Each row is a point. Examples show where two turns around zero, p and q, send a point. Write where each new point lands after one turn and then the other. Backwards means that the second turn is done in reverse. Each puzzle has new turns, and all numbers are rounded.

Turn p:
40 46 -8 -> 0 -56 -25
5 4 -29 -> 28 -10 -1
-20 -47 20 -> -11 54 4
-25 -4 17 -> -17 14 21
Turn q:
14 29 7 -> -1 -33 -3
-9 12 4 -> 3 -9 13
-11 34 -33 -> 44 -21 6
34 -14 30 -> -41 -5 -23
-11 -76 -19 -> -3 77 -16
-17 15 11 -> 0 -10 23
Where do these land?
q, then p: 32 -47 -54 -> 51 -59 -6
p, then q: -7 26 27 -> -7 24 28
q, then p: -15 36 5 -> -18 28 -21
q, then p: 7 -5 9 -> 4 2 12
p, then q: -3 22 36 -> 2 24 34
p, then q: -14 -32 -22 -> -4 -38 -15

Turn p:
-34 -31 27 40 -> -30 59 2 -7
38 38 -1 -31 -> 22 -54 15 -14
-33 -18 17 -19 -> -37 7 11 23
-10 10 -16 13 -> 0 2 -24 -5
39 2 -26 -4 -> 44 -15 -2 4
Turn q:
-30 4 13 -5 -> 11 -27 -12 11
31 -17 31 35 -> -11 12 -21 -52
-22 15 6 -6 -> -1 -21 -7 17
76 -8 12 -2 -> -23 67 -17 -27
-29 9 -58 -6 -> 5 -16 55 31
-29 23 -22 -7 -> -5 -24 19 30
3 -25 19 -10 -> 24 10 -18 -10
Where do these land?
p, then q: -16 -3 -5 14 -> -8 -8 13 13
p, then q: -7 6 -10 -36 -> 20 -10 10 -30
q, then p: 12 44 13 27 -> -38 12 -25 28
p, then q: 2 24 4 33 -> 6 18 4 36
q, then p backwards: 1 -14 20 -21 -> 4 -5 -27 16
p, then q: -22 -60 22 32 -> -58 -38 -17 22
p, then q backwards: 31 3 -45 -48 -> -68 -1 4 -26

Turn p:
16 -31 46 4 -6 -25 33 -18 -> 61 5 -5 -14 -30 11 14 17
-30 14 10 11 32 -46 12 -30 -> -10 25 -21 -7 -29 30 50 -6
41 8 24 -23 37 -49 -6 -3 -> 27 52 -26 38 -29 13 -6 -9
2 0 -62 28 -33 -18 -23 52 -> -28 -19 39 57 52 0 12 22
36 23 -38 -1 32 23 -17 18 -> -27 9 -21 38 17 -44 -18 -15
18 9 34 -15 -22 14 41 -18 -> 49 -11 -25 -30 7 6 -11 -12
-25 28 32 24 -18 12 -23 42 -> -15 -53 19 19 -13 30 -14 -28
-41 14 12 30 58 -32 19 31 -> -14 1 12 24 -42 5 62 -45
26 -59 1 -63 -2 45 -59 4 -> -7 35 42 -17 -11 -36 -91 25
-41 15 -10 -16 -25 23 29 -25 -> -9 -11 -3 -57 31 12 12 -14
-3 -21 -48 20 -52 54 -5 -54 -> -27 -33 -12 -53 47 -27 -11 63
Turn q:
-24 71 12 -47 58 -40 30 23 -> 28 -1 46 21 38 -26 22 -91
3 -26 67 42 6 35 12 -25 -> -6 5 -25 2 -24 86 20 4
-3 -5 30 4 -32 -38 -16 17 -> -12 -12 -27 -27 2 6 -38 -27
14 24 -15 -2 -8 32 -38 5 -> 12 17 17 -40 -19 -18 13 19
1 10 -55 -4 41 -46 -27 5 -> -13 35 39 9 47 -42 -26 2
-49 -3 19 28 -22 58 25 -29 -> -14 -44 20 12 -54 47 26 19
-15 17 -62 -22 20 -35 -25 33 -> -15 4 38 -8 43 -66 -14 -2
22 8 -6 29 -20 10 31 -7 -> 37 -17 -4 8 -4 20 -11 25
12 -33 39 6 -40 38 16 -74 -> 2 7 -41 31 -80 45 -1 22
18 1 -28 -25 23 -35 5 45 -> 8 3 -7 0 58 -44 0 -12
21 -63 -1 -9 -25 22 -13 7 -> -26 2 -57 -7 -9 -7 10 40
Where do these land?
p, then q: 2 -16 -9 33 17 -18 -49 5 -> -16 -50 7 -30 7 23 -15 4
q, then p: -66 1 17 2 -3 -13 -20 -5 -> -13 -8 19 -56 -24 28 -1 12
p, then q: 23 -42 -63 1 7 -48 -29 13 -> 23 -31 35 -36 48 45 -3 -35
q, then p: 35 -21 -59 -7 -2 8 3 -37 -> 1 -27 10 70 9 21 14 -13
q, then p: -62 16 -28 38 39 2 18 70 -> 30 25 28 -36 -87 -30 15 -28
p, then q: 15 45 24 -6 -39 -2 27 -36 -> 6 30 3 14 5 -39 37 48
q, then p: -49 -2 12 40 46 -17 10 1 -> -15 -29 -3 -43 -56 -17 0 -18
p, then q: 28 -28 56 -16 -38 18 23 14 -> 15 53 -57 -29 -3 -10 -2 15
q, then p: 36 -2 -21 -28 24 -20 -1 9 -> -8 21 -32 36 -2 6 25 -10
p, then q: 15 41 16 -6 -17 58 22 20 -> -38 58 -11 30 -4 -13 -15 22
p, then q backwards: 23 10 56 -51 -34 33 -4 -55 -> 52 12 32 42 -63 -34 -29 11

Turn p:
28 -27 -6 5 -23 5 -19 5 16 -10 13 -> -14 2 10 -12 28 22 -19 2 11 30 -2
33 -15 26 10 3 0 -1 5 0 -6 7 -> -20 8 2 -17 1 27 4 0 -14 15 -18
30 -6 12 1 1 -13 57 22 -44 16 -1 -> -36 40 8 7 -22 -11 33 43 -22 0 -15
5 -26 -12 1 12 23 43 23 0 3 5 -> 7 9 20 5 -10 -10 -2 40 -31 26 2
-72 76 -5 12 4 15 -15 14 -3 -11 8 -> 40 -58 10 50 -27 -22 19 -26 28 -35 -11
9 6 -10 14 13 -20 -1 8 20 -8 8 -> -6 -25 3 -26 -3 1 4 11 9 1 2
21 -11 -15 -25 -9 -10 -19 3 -3 -12 8 -> -8 7 6 -13 42 -2 -2 2 8 -1 -3
-75 -22 11 -28 12 2 24 2 -7 -6 -11 -> 61 9 -19 34 -6 6 1 28 -19 -31 21
24 -8 2 10 -10 3 -16 -67 12 -18 -35 -> 6 32 -31 -40 -7 -3 -39 -39 19 10 -12
-36 -25 -10 -3 5 -12 -19 4 -34 17 -2 -> 20 13 -19 21 15 2 34 0 5 1 35
23 34 5 12 -8 5 7 -23 25 14 26 -> -38 -30 -11 -1 -15 -13 -26 -12 -1 4 -19
-6 30 1 5 -18 -3 -21 0 22 11 -20 -> -8 -13 14 3 -12 2 -16 -28 23 -20 12
17 -6 0 -14 17 6 -20 3 -4 9 -5 -> -4 5 8 -12 18 -1 9 -19 -18 1 7
Turn q:
22 6 17 -29 -20 18 -20 -23 20 -23 -8 -> 13 -7 5 23 -26 -14 24 -16 9 -23 -35
9 -38 -13 -27 -7 -4 9 44 15 -9 28 -> 13 -6 -46 14 27 16 37 -12 -10 23 4
36 25 -3 12 15 -23 -8 13 -26 10 -3 -> 20 -21 24 -7 27 9 -29 -3 26 10 -3
-7 26 -26 -4 31 19 -30 -14 8 2 11 -> -1 -26 21 4 -12 -6 2 46 -11 11 -18
-37 17 -11 22 37 4 13 -12 30 -18 22 -> -27 22 10 28 -16 4 -1 51 -6 22 14
14 -38 13 15 -1 3 31 5 -40 -19 3 -> 12 5 6 -8 8 -2 16 -35 10 4 56
-28 6 -33 -16 -23 -28 -17 -23 30 -15 -16 -> 6 4 -47 12 -31 -21 -22 28 2 -14 -20
5 8 -3 19 -5 16 -15 -4 17 14 17 -> -20 0 8 -11 8 -4 16 19 11 -1 -18
-31 -39 19 19 1 -29 0 33 1 29 -18 -> -19 28 -25 -13 43 -16 -25 -19 -32 4 15
25 -5 11 -37 -12 -2 -2 -6 -7 24 15 -> 27 -1 -1 -21 -3 10 16 -25 -1 12 -30
-21 30 14 19 -24 -11 -3 -2 -34 -13 -25 -> -26 -14 6 -4 -20 -6 -45 -23 16 -14 14
12 3 14 6 9 36 42 -12 -16 17 -26 -> 5 15 38 -17 -7 31 8 -12 -12 -32 23
Where do these land?
q, then p: -3 23 15 -4 -21 3 18 3 5 38 14 -> 24 11 12 19 -3 -16 -23 -27 -12 -19 1
p, then q: 26 25 -29 19 -24 5 15 -4 9 7 0 -> -18 24 -26 1 5 -19 -23 -6 -13 3 -28
p, then q backwards: -22 0 11 -2 48 -1 6 -9 10 -27 9 -> 11 -15 -33 -42 -3 8 -14 -4 -7 17 -12
p, then q: 14 -25 -13 16 -1 19 17 -4 -16 25 -4 -> -17 0 0 -34 2 18 -22 0 5 17 -15
p, then q: -52 -16 3 -21 38 -48 0 -13 9 -31 -28 -> 48 -38 -13 39 3 28 42 1 34 5 6
p, then q backwards: -43 -4 -21 -15 4 12 0 25 13 -19 0 -> 36 -1 -23 -5 35 -4 -5 -5 -9 -17 -20
p, then q: 36 -9 5 -21 -15 24 -8 -7 -12 2 -11 -> -7 -3 33 -2 -19 -6 -34 6 -12 3 -14
q, then p: 23 15 -21 7 -8 7 -27 9 -20 31 13 -> 16 20 10 -15 21 13 -11 7 -36 -13 22
q, then p: -7 9 16 31 -32 9 -9 -30 -11 1 4 -> 12 -11 -13 7 8 15 -29 10 17 -40 3
p, then q: -21 -22 11 -24 26 -27 -12 -7 50 -13 13 -> 31 -44 -2 12 7 -12 45 0 -17 17 14
q, then p: 18 28 8 25 -6 30 0 -1 -28 8 -41 -> 33 2 -17 -4 22 44 -13 -6 -11 -5 -32
q, then p backwards: 44 -6 21 28 -33 -1 -10 28 -2 17 5 -> 21 18 -12 -16 -14 -22 -54 -4 -11 -22 5
p, then q: -12 -17 -5 -38 24 -31 11 11 -6 -39 24 -> 33 -25 5 37 31 26 1 -4 -15 4 29

Turn p:
17 42 -64 -7 48 -18 14 22 -10 -23 15 -3 -> 3 15 44 6 17 -36 -23 -70 -5 7 31 -15
-9 10 9 6 -9 18 41 20 -42 28 -35 15 -> 21 -17 -19 35 27 16 -35 -4 18 17 -40 -8
0 12 -18 0 -11 -41 -17 22 -38 -17 12 7 -> 31 10 -22 -18 -10 -33 -22 -32 -15 -13 1 -4
-21 49 -1 14 -49 22 -7 -40 9 60 -29 55 -> 40 11 25 20 20 59 -19 44 -61 -3 -49 2
20 3 -20 -16 13 -5 -2 -22 -61 3 29 21 -> -2 15 -25 43 -4 -16 -9 -45 -33 -20 -1 15
-17 14 -14 50 0 27 -6 21 27 -28 19 -38 -> -20 -9 10 -57 42 2 -5 0 3 28 33 16
-31 -38 56 10 -31 34 -57 17 9 -7 -59 12 -> 7 -66 -41 -26 -31 17 14 69 -15 34 -19 -20
-7 23 15 -13 0 8 35 -20 13 -15 11 32 -> -5 16 4 22 29 19 1 11 -4 -29 9 -34
-55 -19 49 -1 23 -4 -23 -24 18 28 -2 19 -> -26 -39 5 -1 -34 30 -21 48 -6 -43 -5 1
45 -19 -5 -11 -5 -31 49 37 1 -2 49 -41 -> -10 41 -9 -17 15 -29 28 -48 67 -16 -11 14
10 26 20 -32 -26 32 21 -15 45 11 -15 -65 -> -29 53 14 -12 -6 51 16 23 35 48 -3 -12
3 -29 20 -13 16 18 -3 22 6 18 24 -1 -> -32 -25 -6 -5 -9 9 22 -15 16 -13 -19 4
-10 -22 -40 0 -15 -13 -5 -31 5 -12 -4 -15 -> 29 11 4 4 -15 5 11 2 -2 4 40 31
27 -18 -41 -31 34 -14 2 1 16 -23 13 5 -> -1 3 29 17 -16 -26 34 -39 7 -8 33 -8
29 -34 33 44 11 -33 -40 -8 -1 -23 -28 -3 -> -6 -18 -15 -11 -20 -70 8 52 -6 7 0 17
Turn q:
25 27 16 -38 -9 -5 -31 42 -36 -21 -16 19 -> 14 -26 -29 19 32 13 -23 -25 43 13 35 -24
-21 -30 15 -1 -8 27 -6 -16 1 -13 -4 -8 -> -10 -9 18 14 -8 13 13 -28 -25 7 -20 -2
-18 -18 -17 7 -14 3 -16 61 -25 -27 -36 -26 -> -40 8 -3 13 1 1 -11 -55 12 22 50 21
10 -12 59 30 10 -26 14 -40 -5 41 28 36 -> 5 28 -14 -17 7 27 35 52 -6 16 -51 -45
-42 -4 -3 9 53 18 3 -16 15 -6 -12 0 -> 1 2 37 -27 -23 -23 36 -26 1 -16 -10 -11
34 44 56 -9 -28 -12 16 -6 19 37 -4 1 -> 46 11 -11 -10 -6 51 -31 39 28 19 -24 -4
-36 -9 -32 -21 1 32 5 13 -25 23 6 0 -> -2 -23 -20 6 -45 -13 18 -18 -23 -4 29 -1
26 41 -17 -2 -33 -57 22 -4 42 45 -14 44 -> 54 24 -52 -45 20 -10 -20 48 11 13 -12 39
28 14 2 -5 -4 -40 69 -28 16 4 8 12 -> 25 29 -14 -34 22 27 -9 44 -17 -46 -8 12
23 -9 -27 -20 -18 21 -36 11 -25 -18 -48 0 -> -22 -34 -31 19 10 -9 -26 -50 22 -1 -2 18
-35 12 -65 4 -4 12 -41 11 -43 -40 -18 -51 -> -58 -58 22 12 -6 -27 6 -30 15 -2 51 44
32 14 31 39 -15 8 21 -11 34 -23 49 30 -> 12 18 28 -15 32 2 -41 43 -36 14 -24 -38
-34 -38 -15 -16 19 -2 -23 -6 17 -21 28 -30 -> -4 1 39 43 0 -25 39 -13 -20 -9 8 15
8 -32 -4 23 50 21 3 -10 13 20 31 -25 -> -22 29 28 21 -37 -28 13 16 -7 -25 -21 -23
Where do these land?
p, then q backwards: 23 31 5 -23 15 28 -39 32 -14 -59 -13 20 -> -26 -22 2 21 5 41 -14 25 -29 -7 28 64
p, then q: -44 13 -14 25 3 -3 24 -18 22 -3 -37 -32 -> 29 14 8 39 -15 -25 -16 7 12 37 -6 -39
q, then p backwards: -37 29 33 -27 22 4 -12 -2 -12 2 24 28 -> -6 -15 -20 -22 -17 8 0 29 34 -31 -32 26
q, then p: 23 19 -31 -42 11 28 30 -9 52 23 6 21 -> 29 32 -21 -3 -17 -64 34 -6 -25 23 -1 -15
p, then q: -30 20 -1 13 -1 -24 14 32 -10 -3 31 -25 -> 35 -32 17 24 18 -24 12 -9 14 -12 -17 8
p, then q: 29 11 19 -10 36 41 6 9 -13 19 7 -13 -> -9 -1 12 -34 -31 2 43 -13 -3 18 -14 18
q, then p: -33 -59 -10 -6 -24 -17 37 -17 -43 -12 -18 14 -> 9 -9 -19 57 32 30 -30 -34 -7 -3 42 7
p, then q backwards: -34 1 20 -11 -33 -15 -13 0 -33 20 46 -21 -> 24 -7 -11 -5 -15 3 54 -3 -8 25 -51 3
q, then p: 24 -68 20 -6 -13 -35 -17 -2 4 -20 -8 -1 -> -11 -19 38 26 36 -10 -54 15 -16 14 17 5
q, then p: 2 -38 -35 -17 20 -30 -22 -11 -2 7 -22 19 -> 33 9 34 25 17 -22 -16 3 11 -20 35 -4
q, then p: 23 76 10 41 17 24 -19 -26 -1 1 -2 -69 -> -6 -43 -16 -63 -31 27 44 50 16 -8 -26 -39
q, then p backwards: -3 -38 -27 53 -21 21 10 -28 47 11 22 38 -> 49 45 19 33 -10 -8 -64 -3 -19 16 -4 14
q, then p: 72 4 32 18 1 -8 4 -20 -17 12 27 14 -> -5 -34 22 -42 -11 -9 -17 -13 13 63 10 -9
p, then q: -16 -1 -23 -8 -33 -14 -3 60 21 3 -61 7 -> 14 33 -26 52 -18 22 -38 1 25 -20 -41 18
